Each wall is flat, endless, passes through zero and stands at right angles to its row. A trip goes straight from one point to another. List the walls that it crosses, first one first.

Walls:
(1): [-14   5]
(2): [30 18]
(3): [ 12 -13]
(4): [-35  18]
(5): [ 6 -8]
(6): [23 -9]
Trips:
[ 11 -51] to [45 22] -> 2
[26  5] to [ 48 -23] -> none
[-34 -45] to [ 8 -3] -> 4, 6, 1, 2

Walls:
(1): [-34  -7  10 -12   5   5]
(2): [-32 -82  12 -36 -20 -45]
(3): [  5  -1  25  11 -35 -18]
(4): [ 33  32  -6 -13 -15   3]
(5): [-33 -13 -47 -30  70  -2]
(6): [ 36  22  -7 -69  -5 -23]
(7): [-20  -6  12  18 -33   4]
Trips:
[-53 -18  19 -15   7  -6] to [  0 -28   9   6  -5 -10] -> 3, 5
[ 47  -5   3 -47  -9  25] to [14 37 56 21  9  6] -> 3, 7, 6
[ 22 -20 -22  49  -8 -13] to [-25 -11  49   9   0 -42] -> 2, 1
[ 39  25  68 -21 -23  40] to [ 52  10 -19  -4  15 -14] -> 7, 3, 5
[ -5 -51  -2   7  22 -23] to [-56  -9  21   9 -44  -3] -> 7, 3, 5

Walls:
(1): [ 16 -51  -3  34  15 -36  32 -25  27]
(2): [-10 -23  41 -11 -19  -6  10 -30  -2]
(3): [-39  21 -26 -17  -3 -44   3  17  24]
(4): [ 37  -6   9  27 -38 -11 -27  40 -49]
(5): [ 50   5  -2  25 -33 -13  16 -19 -37]
(6): [ 30 -10  -3   6 -39  28 -39 -19 -47]
(7): [ 28  38  42  46   7  44  34  18 -49]
(8): [ -3   9  15  32 -11 -28  -1 -37 -48]
(9): [ 21 -13 -10   1  31   7 -24 -18   8]
Trips:
[-27  40 -48  37   5  14  11  23  18] to [-19  73 -46   5   4  33 -23  49   1] -> 4
[ 13   2 -36   3  -9  20 -22 -19 -17] to [ 44  62  12  34 -23  11  28   6 -19] -> 7, 9
[ 13  56  27  -5  -8  29  44 -50 -25] to [ 46  16  19   8   5  19  17 -50  11] -> 9, 1

Walls:
(1): [-13   8 -13 -45 -16  32  16 -12  16   1 -32  -7 -12  66]
(2): [ 17  37  12  13 -29 -35  -4 -16 -28  51 -23 -16 -23   2]
(3): [ 64  27 -13   7  21  22  -7  71   3 -10  41 -19  31  33]
(4): [ -8   4  22  45   5 -33   7   1   6 -18 -43  30 -33  58]
(5): [ 36  18  -2   5  28  24  24  31   1   9 -54  27 -20   4]
(6): [ -7  34   2  -9 -11 -21  18  -3  52  21  -3 -34 -30 -34]
(7): [ 21 -19   8  19  -2   1  24  10 -36  -9  -1  -1  19  67]
(8): [  9   5  17  -7  18  -1  67  -7 -10  11 -42  24  34 -24]
Trips:
[  7  21   1 -66   4  29  52 -13  23  38 -30  -8  15 -24] to [ 37  17  27  51   6  21 -12  -2 -17 -28  16 -71  -4  52] -> 3, 7, 8, 4, 6, 5
[ 48  16 -17 -60 -16  80  -4 -30 -20 -13  -4  19 -14  54] to [ 63   4 -35  13  14  17  33 -25   3 -31  12  26 -45  11] -> 4, 8
[ 13  -1 -21  54  44 -44 -12 -26  10  18 -24  15  20  -9] to [-17 -28 -38 -20  27   7 -37  -7 -13  40  31 -15 -10  29] -> 8, 5, 7, 4, 3, 1, 2
[  1  24   3 -35 -28   4  24 -46  19   9 -17  -2 -56  11] to [ 23  25 -19 -18 -10  32 -25 -27 -43  48  23 -28  12  31] -> 8, 4, 5, 7, 3, 6
[ -5  46  14 -22  31 -23  -3  -2   3 -62  24  36   6  26] to [ 21 -17  25  -9  22  29 -31  29 -38  -4  17 -62  11 -23] -> 1, 4
[ -2   0  19 -37   3  28  26  37 -17 -37  -8 -17 -12 -14] to [-16  21 -38  20   8  23 -42  -6 -27 -26 -23   6  -9  25] -> 8, 4
[ 15 -11  20  -5   6  23 -39  -4 -33  38   0 -31  12  45] to [ 22   7  -3 -15 -43 -17   3 -25  20 -16 -20  28 -35  47] -> 4, 5, 3, 6
[-14  45 -45 -51   3   5 -35 -25 -10 -14  21  -6  33 -27] to [  3  41  56  49  -3  12  65  -2  18 -47  47  -2  -7   3] -> 1, 8, 7, 4
[-16 -27 -55  33   1 -25   2  33   0   0  52  -4 -18  -2] to [-23 -20 -57   5  16  20 -28 -22  19 -23  31  25 -32  60] -> 4, 1
